Every row gives one point. Examples show where two turns around zero, p and q, send a point. Where does a point land after both, in the order given? Backwards means that the second turn is done in reverse. Each puzzle has new turns, and all numbers are rounded.
In the rows, zero is written as 128.

Turn p:
[151 157] -> [155 153]
[182 155] -> [185 146]
[126  62] -> [116  63]
[ 95 138] -> [ 97 143]
[ 86 128] -> [ 86 134]
Turn q:
[181 151] -> [184 142]
[ 68 125] -> [ 68 135]
[ 97 129] -> [ 98 134]
[166 107] -> [162 101]
Where do these land?
p, then q: [ 91 117] -> [ 89 129]
p, then q: [103  75] -> [88 85]
q, then p: [158 140] -> [160 130]
p, then q: [160 181] -> [175 168]

Turn p:
[ 68 130 119] -> [ 77 101 146]
[164 109 159] -> [178 131 138]
[194 107 112] -> [182 139  83]
[ 86 167 122] -> [ 75 142 146]
Turn q:
[164 129 122] -> [146 121  97]
[ 60 168 195] -> [ 98 210 183]
[143 109  73] -> [120  72 108]
[125 146 137] -> [120 146 124]
[147  87 113] -> [156  90 129]
Where do these land?
p, then q backwards: [114 167 150] -> [ 90 142 151]
p, then q: [185 138 112] -> [107 117  73]
q, then p: [123 154 180] -> [111 183 139]
q, then p: [117  51 112] -> [199  96 145]
p, then q backwards: [ 96 122 154] -> [ 94 105 120]
q, then p backwards: [134 137  60] -> [89 98 80]

Turn p:
[171 168 121 173] -> [109 174  93 171]
[104  98 156 105] -> [151 109 168 110]
[156 123 119 147] -> [135 131 108 156]
[121 166 115 162] -> [ 83 150 117 143]
[ 82  71 153  94] -> [155  78 184 100]
[107 112 159  68] -> [164 121 162  75]
[156 157  73 147] -> [100 134  65 142]
Turn q:
[155 145 103 144] -> [132 122  85 122]
[141 138 111  49] -> [152 126 148  52]
[ 31 138 126 165] -> [ 49 183 150 161]
[145 109 142 145] -> [139 107 128 152]
[174 127 175 125] -> [189 117 133 148]
[122 110 111 140] -> [106 111 124 133]
Where do these land?
p, then q backwards: [162 166  97 185] -> [106 155 115 201]
p, then q backwards: [131 108  94 124] -> [156 113 108 141]
p, then q: [151 145 115 159] -> [ 99 142  99 137]
p, then q backwards: [121 102 169  92] -> [143 122 160  79]
q, then p: [164 171 154 116] -> [145 158  76 134]
p, then q: [ 67 121  86 102] -> [105 106 196 104]
p, then q: [100  82 180 119] -> [185 114 158 165]

Turn p:
[153 179  95 180  67 141 148 167] -> [137 179 147 190  91 170 139 179]
[ 75  83 137  88 128 115  94  85] -> [116 111 112  94 115  66  92  78]
[122 173 144 145 129 130 141 209] -> [ 91 153 179 127 139 155 145 188]
[ 93  77 133 107 164 117 160  86] -> [120  93 103 104 133  79 165  81]
[152 198 142 138 108 113 142 138] -> [136 174 166 135 128 183 136 127]
[135  71 137 125 136  81 102 106] -> [174 122 112 101 150  74 115 117]
[110 148  76 150 218 182 110  91] -> [ 66  97  67 182 190 147 124  96]
[133  85 124  57 135 111 126 132] -> [133 112  92  56 115 111 124 129]
[179 138 163 163  67 162 128 139] -> [178 112 174 164  92 167 112 158]
Turn q:
[125 133 132  97 113  72  86 142] -> [110 146 113  92 105  68 122 126]
[169 188 158  87 122  99 193 170] -> [192 170 185  91 104 113 187 123]
[185  97 127 103 155  68 138 105] -> [154 108  82 103 125  95 175  77]
[179 185 163 197 159 162 104  52] -> [211  72 122 172  80 160  62 103]
[104  83 128  86 116 162 151 146] -> [ 84 118 157 107 175 144 154 133]
[ 95 159  65 112 109 152 122 131] -> [ 86 164 125 111  99 178 117 150]
[ 76  90 132 151 143 100 103 107] -> [ 89 136  99 163 155 100  97 103]
[111  76 147 173  87 158 159 127] -> [ 99  92 153 194 156 132 152 150]
[108 141 100 146 148 178  98 171] -> [127 146 117 119 152 164  88 186]
Where do these land?
p, then q: [140  65 147 163 109 122  91 143] -> [155 117  86 117 134  64 148 150]
p, then q backwards: [121 136 122 112  72 181 171 135] -> [150 163  94 138  66 134 134  91]
p, then q: [182 129 164  84 166 113 115 106] -> [135  84 115  67 154 162 128  99]
p, then q: [122  92 181 106 142  88 105  73] -> [135  88  99  92 113 101 133  56]
q, then p backwards: [117 130  48 166 186 159 146 147] -> [199 182  61 125 150 128 121 135]
q, then p: [ 99 147  94 166 169 127 185 168] -> [100 135 139 177 159 202 149 138]
p, then q backwards: [144 141 162  86 134  72  75  54] -> [118 160 164  81 222 115 116  96]
p, then q: [102  87 127 104 148 121  85 157] -> [102 160  97  89 144  88 121 122]
p, then q: [ 93 188 110 186 166 172 142 157] -> [135 169 149 204 177 148  83 140]
q, then p: [151 121 137 105  63 123 132 105] -> [144 122 155 110  80  85 150 122]
p, then q: [135 173 117 130  54 128 161 162] -> [138 129 201 140  91 131 129 182]

Turn p:
[111  86 118 104 161 115 162 108 104] -> [120 104 169 128 102 111 151  91  98]
[146 154 111 143 130 117 137 110 139] -> [160 130  99 120 124 126 141 126 128]
[137 186 120 132 124 151  97 108 117] -> [160 168 110  92 152 146 108 127 132]
[164 117 127 141 132 132 128 162 116] -> [112  94 115 107 133 125 122 157 125]
[102  89 143 136 165 144 152 104 142] -> [132 119 162 167 132 127 149 119  81]
[120  94 119 103 148 136 132 124 156] -> [114 114 144 152 153 111 151 105 121]
[156 155 119 157 111 100  76 139 110] -> [149 124  91 103 126 116  71 144 151]
[133 118  91 163 135 108 119 202 115] -> [ 76 104  75 115 112  97 101 149 111]
[ 98 149 190  86  97 135 143 118 153] -> [127 178 174 155 127 146 156 147 173]
[113 132 143 115  77 143 133 105 128] -> [130 146 141 142 121 174 130 116 160]
Turn q:
[123 153 121 134  93 104 126 123 147] -> [147 142 114 138  91 133 142 121 109]
[154 159 118 137 159 108 155 124 153] -> [156 149 105 126 141 151 137  94 158]
[167 108 148 117 128 119 163 149 114] -> [146 124 166 163 155 121 137 116 150]
[105 159 119 122 146 165 103 124  90] -> [105 140 115  99 161 132 101 139  86]
[172 101 124 117 132 122  95 150 146] -> [159  88 115 150 132 107 107 139 150]
[114 157 146 132 110 165 133 151 156] -> [150 146 152 111 106 159  96 140 116]
[ 80  94 111 144 156 131 103 111 104] -> [ 63 116 105 108 134 120 135 157 133]
[153 104 123 168  96 136 185 147 130] -> [153 116 172 148 131 168 177 144 143]
[112 101 101 106 110 114 102 136 166] -> [142 121 108 122  88  93 128 162 145]
[141 127 101  87 176 157 116  80 123] -> [127 116 107  67 169  89 121 106 135]
[105 169 165 133 100 117 148 151 107] -> [120 173 155 160 115 151 118 118  94]
[110 103 158 139 131  98 107  90 100] -> [ 69 105 123 144 115 111 137 102 120]
Where do these land?
p, then q: [104 155 150 126 149 131 122  95  87] -> [143 126 141 144 137 117  97  91  84]
q, then p: [122 128 118 115 104 140 105 129 162] -> [113 107 121 115 128 132 117 127 169]
p, then q: [126 146 145 116 124 103 142 135 102] -> [150 142 145 143 101 115 120 125 115]
p, then q backwards: [156 147 138 139 139 127 139 117 136] -> [141 128  94 127 114 139 132 135 138]
q, then p: [104 125 147 162 126 113 148 140 141] -> [119 155 117 148 138 165 135 141 126]
q, then p: [104 140 101 153 139 119 151 177 154] -> [107 152  82 115 162 140 150 156 129]
p, then q: [123 107 122 110 140 133 163 144 144] -> [103 150 152 130 124 138 156 129 141]
q, then p: [115 112  92 138 122 104 122 126 156] -> [104 118  92 133 119 133 155 120 146]
p, then q: [207 112 127 114  94 188 157 111  71] -> [135 106 207  74 155  78  93 155 159]
q, then p: [118 107 142 107 144 121  31 107 127] -> [103 107 118 153 110  97  65  65 145]

Turn p:
[122  69  92 133 152  89 171 179 121 116 138] -> [155 108 101 101 150  97  88 188  95 120  92]
[186  71 154 171 148 131 106  81 178 170 115] -> [149  35 160 155  96  83 129  78 121 118 141]
[129 179  97 127 143 198 141 137  96 165  73] -> [102 168 119 123 122 138 142  72 101 210  97]
[ 85 143 189  84 102 113  67 117 176 142  86] -> [109 178 148 115 112  88 120  73 178  78 185]
[181 178 134 115 119  85  71 153 111 146 124] -> [133 166 118 213 118 141  88 112 120 119 156]
[116 108  92 129  73  99 119 179  98  69 156] -> [135 155  79 122  96 160 109 203 131  87 103]
[185 144  87 104 107  77 171 138 153  87 157] -> [203 127  92 168 168 155 126 154 147 101  92]
[135 170 114  99 173 190 108 110  92 119 117] -> [114 144 134 110 137 191 120  84 112 186 147]
[124 105 158  74 109 170  85 139  99 188 138] -> [124 148 111 118  80 102 125 124 136 178 209]
[ 84 181 126 188 142 169 172 113 158  89 178] -> [102 122 203 110 154 174 171 160 164 143  68]
[ 96 111 113 178 132  75 151  76 153 131 132] -> [ 88  71 129 134 168 101 144 137 146  84  96]
[ 94  78 180 135 135 140 175 115 102 113 122] -> [123 113 144  69 136 105 175 153  86 111 148]
Turn q:
[107 165 116 118 132 153 166  76 116 181 164] -> [ 70 150  99 134 131 113 149  61 146 157 127]
[106 136 160 198 166  99 200 214  49 151 163] -> [ 83  98 133 213 139 125 166 162  47 170  38]
[156 124 125 130 108 197 112 169 130  87 190] -> [124 147 176 152 108 214  94 102 111 110 125]
[ 56 213 150 144 123  71 131 130 131 113 107] -> [110 153 180 157 129  47 166 170 156 172 139]
[134  72 164  91 158 125 138 131 134 117 118] -> [149  89 102 115 166 171 141 152 141 130 133]
[118  88  68 167 157 104  99 155 124  79 131] -> [123  98 132 165 121 117  81 172  86  77 163]
[170 138 154 134 131 112 133 106 135 103 116] -> [172 104 149 120 145 114 119 107 134 140 122]
[147 175 134  55 114  88 127 114 159 130  73] -> [191 178 126  90 164  91 166 130 154 141 159]
[157 174 157 100 129  97  66 145 184 118 166] -> [198 143 163 148  81 144 154 119 142 158 186]
[103 102  92 159 150 174  99 106  81 159 107] -> [ 75 130  74 117 108 122  61 141 123 132 114]
[130  85 114 120  62 159 146  80  98 169 128] -> [ 77 126 107  46 120 137 129  88 121 107 103]
[152  63 103 120 106 159 117 111 195 127  72] -> [164 121  95  81 122 142 106 132 175  43 126]
Where do these land?
p, then q backwards: [ 66  97 141  77  82 170  82 105 132 119  99] -> [104 116 104  91  76 144  87  65 162 180 130]
p, then q backwards: [193 107 144 107 166 130 151 146 120 123 148] -> [185 127 141 117 157  90 102 151 117  95 130]
q, then p: [ 82  95 115  79  77 159 139  60 138 105 153] -> [136 130 157  52 169 145 132 139 197 131 170]
p, then q backwards: [140 137 152 152 124  74 125 156  92 222 104] -> [ 95 187  67 168 175  81 141 134  95 135 137]
p, then q: [145 131 102 157 157  85 123  99 116 108 119] -> [107 100 116 132 139 133  70 160 133 121 129]
p, then q: [134 157 163 129 162  83 160 170 103 129  93] -> [133 125 139 159 147  96  99 142  96 201 121]
p, then q: [144 184  50  93 138 181 119  88 131  89 158] -> [123 168  61 131 108 159  89  84 201  96 109]
p, then q: [186 181 115 132 119 133 117  94 179  90 137] -> [154  98 133 127 126 131  77  84 187 103  88]
p, then q: [159 117 142 181 160 135 131 147 104 153  89] -> [100 102 126  82 127 101 118 151  96 168 101]
p, then q: [ 82 102 119 129 111  92  56 158 139 146 143] -> [127 140 178 131  74 128 142 173 133 108 184]
q, then p backwards: [124 160 204 188 193 107 143 147 106 174 140] -> [183 138  65 181 108 158 162 132 127 201 152]
p, then q: [ 61  57  71  71  72 178 157 130 204 111 126] -> [206 187 100  89 164 132 192 115 149  51 198]
q, then p: [150 139 146 167 104 136 161 163 100  94 155] -> [101 137 150 113 109 117 159 101  68 112 151]

Turn p:
[127 139 145 169  66 119 152  90 119  69 148 152] -> [ 77 129  84 178  84 125 103 117 127 148 164 161]
[117 166  95  81 152 106 117 117 150 149  61 108] -> [143 177 181 104 103 125 150 112 125  73 107  94]
[112 142 118  54 136 163 129 181 122 146  88 141] -> [151 184 159 115 139 160 154 156 135 152  84  80]
[139 133 136 172 112 165 140  84 173 116 160 159] -> [131  84  85 125  71 150 107 134 104 139 163 139]
[126 168 134 139 119 150 143  55 109  96 193 120] -> [109  98 128 158  80 161 112 140 113 122 132 214]
[127  63 142 134 138 129 115 131 138 102 124  85] -> [125  94 117 159 170 115 101 148 134  93 127  99]
[ 91 153 114  88 189 104 172 167 134 150  95 140] -> [183 185 139  93 117  96 140 134 159 121  70 119]
[109  79 126 149 110 128 118 119  99 170 125 130] -> [147 100 136 160 154  98 163 123 116 147 152 119]
[182  76 108 165 142 130 106 140  91 116 125 137] -> [146 107 125 143 191 138  91  83 126 144 161 122]
[151 136 204 176 111 127 102  76 119 101 167 153] -> [ 72  52 127 140  91 131  95 115 153 161 158 160]
[182 120 156 139  95 114 156 101 135 136 160 108] -> [102 115 131 117 131 117 101 162 126 128 192 162]
[101 139  89  77 141  96 101 179 150 146 135 141] -> [126 165 136  86 149 109 149 124  88 131  65 106]
[100 150  97 122 153 133 112 225 125 167  82  91] -> [152 173 117  85 185 140 198 116 158 105  89  87]
Turn q:
[144 165 166 106 158 156  93 119  85 116 106 112] -> [ 93 115 103  93 117 119  83 127 122 172 106  92]
[ 94 162 140 152 157 142 152 137 157 161 182 126] -> [121 140  92 162 141 177 132 143 140  97  75 143]
[106 159 141  80 161  68 122  96  85  89 146  95] -> [ 93  71 102 157 172 104 126  89  80 160 114  97]
[148  78  95  95 172 132 143 159 151 171 145 143] -> [129 161 184 118 149 154 141  92 141 137  98 183]
[154 138 132 185 105 131 138  87 113  96 102 126] -> [164 139 107 136 116  75  95 157 123 113 152 102]
[153 169  71  82 136 169 111 111 123 128 112  95] -> [ 82  96 111  87 123  86  97 110 152 129 122 178]
[ 85 120 153 178  86  82 107 103 149  97 187 178] -> [197 100 104 146 157 167 168 171  80  89 149  96]
[177 139 157 165 104 127 114 132 152 173  96 132] -> [148 185 108  99  99 139 108 107 149 102 154 103]
[191 125 129 179 133 166 115 167 128 129  94 129] -> [166 156 148 105  80 126  70 128 174 130 130 119]
[ 82 100  86 161 116 114  96 180 159 174  83 118] -> [105 143 170 151 105 191 113 130 144 101 200 161]
[ 94 112  94 102  99 121 133 168 157 118 120  73] -> [105  95 135 166  94 138 160 108 148 138 165 174]
[ 87  77 135  80 124 114 139  72 118  87 152 131] -> [128 108 131 139 162  98 184 150  63 170 130 146]
[126  96 149 132 126 116 158 161  86 170 169 157] -> [142 158 156 140 178 159 162 134 166 145 109  97]
[151 153 144  94 114 154 170  99 130  84  97 178] -> [121 125 141  91  98  59 155 147 108 108  89 100]
Where do these land?
p, then q: [119  94 123 134 111 148  86 116  87 107 180 135] -> [131 175 163 138 158 147  92 176 125 144 137 128]
p, then q: [132 107 142 154 180 119  70 120 155 160 145 132] -> [134 153 154 124 139 103 150 105  87 192 147 145]
p, then q backwards: [133 110  91  87 104 139 149 146  96 120 128 110] -> [102  88 137 158 152 117 149 102 123 159 139 139]
p, then q: [ 69  98  88 129 121 168 152  78  93 126 122 114] -> [195 153 140 149 121  97  90 153 169 108 132  93]
q, then p backwards: [163 170 142 132 157  62 172 156 160 130 142 103] -> [ 86 124  86 162 157 115  93 114 109  76  78 136]
p, then q backwards: [ 96 150 112 135 130 111 176 207 117  76  84 101] -> [160 158 160 158 121 147 187 110 127 211 157 111]
q, then p: [113  84  69 131  90 147  83  79 129  96 139 161] -> [136 138 138 102 181 111  75 144 125 204  96 142]
p, then q: [172 126 189 160 134 120  89  90 154 131 126 108] -> [155 116 125 135 129 164 181 143  86 178 141 161]
q, then p: [124  99  82 136 150 206 113  83  94  85 148 171] -> [127 154 158  78 184  99 113 114 154 186  93  71]
q, then p: [ 85 137 131 100 136 149 114 114 138  86 154 139] -> [163 151 124 161 166 112 136 129 138 159 131 103]
q, then p backwards: [125 157 150 141 106  95 185 161 119 161 115 154] -> [100 132 131 118 118 127 109 140 128 114  48  91]
q, then p: [145 186 122 125  77 132 153 185 153 174 113  92] -> [106 132  70 144  63 132 118 155  72  84 133 116]
q, then p: [161 102 197 120 160 110 128 126 180 168 109 140] -> [114 160 175 144  82 184 161 125 144 120 154 169]
q, then p: [153 174 153 107 136  87 121 130 115 172  88 132] -> [110 116 152 164  99 137 144 140 116  67  95 154]
